Each row of a before or after table is a point. The points were changed in one or more steps. Then noise was added and the rows were shuffled. The steps act on how far a point lies along the listed directions, d1 being the first. What was done? A step turns or swaps two directions, mirrors them in a line or flattens them onto one, adds a multiple of one to another, or multiplies one. Angles are multiples of 10 degrees, from the lower direction toward the higher: turns from -170 to 170, lines from 10 to 170 but not 90. Use the fewest steps. Two steps may share a direction if one is a turn and the other turns, adds or multiplies; they go together, in the order done. Otherwise the lowest direction goes first.
In the rows, zero is written as 128.

Directions:
(1): [177 131 127]
(2): [128 145 174]
Before (13 x 3):
[[160 126  49]
 [180 123 102]
 [197 135  83]
 [150 137 164]
 [138 157 172]
 [184 148 129]
 [129 105 109]
 [162 128  90]
 [166 156 186]
 [181 138 144]
 [156 127 167]
 [115 128 114]
 [129 139 151]]
After (13 x 3):
[[136 129 172]
 [136 157 173]
 [123 123 113]
 [133 138 166]
 [122 104 111]
 [129 147 139]
 [132 139 149]
 [125 127 113]
 [123 133  98]
 [140 155 191]
 [114 127  57]
 [122 129  98]
 [133 137 153]]
Steps: flatten d1 and d2 onto the line at 80 degrees

Directions:
(1): [ 95 109  89 164 146 141]
(2): [118 172  99 136 105  91]
(3): [ 99 128 171 149 150  93]
(4): [135 152 151 172 103 162]
Before (14 x 6):
[[129 137 113 142 132 121]
 [111 119 140 131 163  83]
 [122  99 138 137 130 154]
 [104 121 143 161 149  97]
 [121 157  83 169 122 121]
 [132 137 131  98 137 130]
 [ 84 107 151 126 186  93]
 [ 91  73 111 133 159 121]
 [136 152  86 137 110 112]
 [124 132 128 161 126 147]
 [122  79 158 127 170  84]
 [135 127 111 111 129  96]
 [ 96 129 177 186 131 136]
 [121 166 106 166  93 114]]
After (14 x 6):
[[ 61 139 197 150 187  46]
 [135 132 124 131 137 121]
 [103 120 141 130 133  91]
 [125 139 110 111 136 136]
 [ 96 116 184 164 162  46]
 [149 130 107 125 132 130]
 [ 92 130 172 149 172  54]
 [128 123 142 141 113 145]
 [ 81 123 229 186 151 106]
 [ 95 125 187 165 164  71]
 [133 126 145 145 125 148]
 [153 125  86 107 118 131]
 [132 123 128 129 121 126]
 [133 126 105 115 132  97]]
Steps: multiply d1 by 0; flatten d2 and d4 onto the line at 120 degrees; multiply d3 by 2

Directions:
(1): [159 156 102 153 145  72 123 119 155]
(2): [123 111 186 158 141 123 102 153 164]
(3): [135 150 115 115 115 123  71 175 102]
(4): [123 113 136  90 166 119  84  82 125]
Before (12 x 9):
[[125 120 149 112 114 110  66 146 139]
 [142 164 117 141 105 122  94 193 103]
 [131 147  74 114 114 120 126 148 120]
 [102 109  95  83  80 180 149 136  88]
 [143 113  98  91 143 101 118  67 127]
 [154 109 156 138 161 107 109  87 153]
 [ 95  90 176 122 139 142 128 135 127]
 [ 77 104 184 138  97 172 127 182 113]
 [130 153  84  94 115 141 106 132  70]
 [132 151 112 109 139 150  98 112 116]
 [146 119 143 112 146 108  55 111 134]
 [122 137  96  98 162  97  68 120 110]]
After (12 x 9):
[[136 140  86 109 110  87 135 100 135]
 [112  89 164 174 119 117 183 120 193]
 [157 154 128 150 162  74  95 112 153]
 [153 147 139 187 118 100 155 152 159]
 [140 130 117 142  64 145 149 181 113]
 [143 133  99 106  96 154 124 131  86]
 [132 166  72 149 112 102 153 160 123]
 [163 158  65 130 105 109 136 110 105]
 [128 132 125 161 129  97 113 159 160]
 [148 162 105 162 124 136 140 130 143]
 [108 105 144 119 170 103 159  44 157]
 [110 106 122 101 141 133 166  89 111]]
Steps: swap d1 and d3; turn d2 and d4 by 130 degrees
